Every row gives one point. The last column is the point's height on a tilted bowl or saddle (a function of degree 2), plus a little noise. Count its main directions that bend up, bend down and stay straight.
(in the rows, 128 means zero)

Points:
[[110 149 126]
 [ 93 187  87]
 [ 80  94  98]
 [135  80 121]
 [ 59 153  62]
 [ 85  96 105]
 [129 102 133]
 [197  99  78]
 [171 124 118]
 [ 44  83  32]
 [148 165 124]]
Directions: 0 up, 2 down, 0 straight

Points:
[[142 183 215 249]
 [139 144 168 144]
 [157 104  86 151]
 [122 119  94 129]
 [139  65 147 154]
 [117 106 111 126]
 [132 152  56 165]
 [ 92 138 157 144]
 [ 91  79 111 157]
 [103  92 159 149]
 [145 156 110 122]
 [115 146 120 118]
 [115 116 185 164]
 [103 249 123 199]
 [126  69 156 155]
 [ 77 117 127 147]
 [ 97 164  93 136]
 [ 82 111 135 145]]
Directions: 3 up, 0 down, 0 straight

Points, 26 rows:
[[131 139  62  93  97]
 [178  91 117  78  80]
 [105 120  58 121  90]
 [128 109  76 138 104]
 [209 104  76  96  56]
 [ 50 121 145  94  76]
 [ 69 128 167 158 108]
 [151 138  80 190  80]
 [114 157  59  86  92]
 [168 161 174 143  90]
 [174 129 103  99 103]
 [174 147 188 164  79]
 [ 53 193 118 152  53]
 [101  68 134 198 131]
 [176 100 102 128  94]
 [ 99  89  65 148  93]
 [132 124 108 118 118]
 [140 102 181 121 105]
 [ 28 107 111 224  88]
 [197 134 192 191  50]
 [140  95 185 145 109]
 [126 146 178  58  82]
 [ 82  70 143 179 131]
 [158 125 109 224  76]
 [171 141 137 155 102]
 [158 148 194 141  88]]
Directions: 0 up, 3 down, 1 straight

Points:
[[191 150 142 155 177]
 [151 166 134 150 117]
 [147 151  82 114 108]
 [151 104  64 137 137]
 [162 172 175  94  46]
 [116 126 187 150 120]
 [124 124  88 166 110]
 [137 174 109 160 122]
 [161 110 132 105 155]
 [ 78 129 164 144  88]
 [116  84 124 111 128]
 [110 173 133 157 119]
 [113 118 112 113 117]
 [146 152  96  90 106]
 [143 127 181 147 147]
 [ 81 108 176 204  90]
 [123  86 126 114 133]
 [111 151 159 133  99]
 [100 165 152 126  98]
 [136  83 144  96 167]
 [118 151 173  86  84]
 [183  85 140 158 243]
 [175 115 249 128 232]
 [139  78 106 127 144]
 [121  93  86 140 105]
 [ 99 152 169 138 100]]
Directions: 2 up, 1 down, 1 straight

Points:
[[ 54  92 140  45 135 154  69]
 [ 51 223 156  92 148 156 228]
 [ 97 101 111  77 155 113 115]
 [131 106  65 101  72 168 102]
 [176  46 104 146  82 143 162]
 [ 56 148  41 155  91 158  89]
 [149 171  79  78 195 165 107]
 [118 127 178 174 153  82  89]
 [101 145 127  85 172 105 123]
 [154  85 156 108 166  93 126]
 [129 160  69 145  75 148 114]
 [109 170 114 120 199  93 151]
 [177 161 126 180 152 160 157]
 [134  63 131 155 155 102 145]
 [ 13  94 154 115  89  79  52]
 [200 165  87 138  82 105  88]
 [101 141 206  76 126 100  67]
 [129 135 157 153 147 188 138]
 [190 131 210  50 120 135  68]
 [121 128  56 141 133  70 120]
 [109 154 142 160 108  86 117]
 [131 166 137 112   7 119  86]
 [171 176  28 124 123 162  81]
 [ 42  52  94 184 134  95  69]
 [ 42  93 120 190  66 108  50]
 [113 154 144 158 179  89 136]
 [174 136 183 162 124 179 162]
 [169 110 113 187 124 109 128]
 [118  97 122  73 164 111 113]
 [185 101  75 200 141  96 128]
 [133  96 175 170 134 173 124]
 [115 200 183 130  87 166 219]
 [129 168 118  96  93 152 153]
 [172 117 167  90 172 131 131]
 [130 148 167  72  48  72  13]
 [118 153  59  90 135  54  96]
 [180  96 136 126 146 109 156]
 [166 100 142 121 211 112 150]
 [100 121 110  98 165  92 124]
 [152 112 114 130 142 188 135]
 [ 62  47  69  96 113 110 129]
 [164 117 139  95  93 137 130]
 [144 120  69 150 113 104 123]]
Directions: 1 up, 3 down, 2 straight
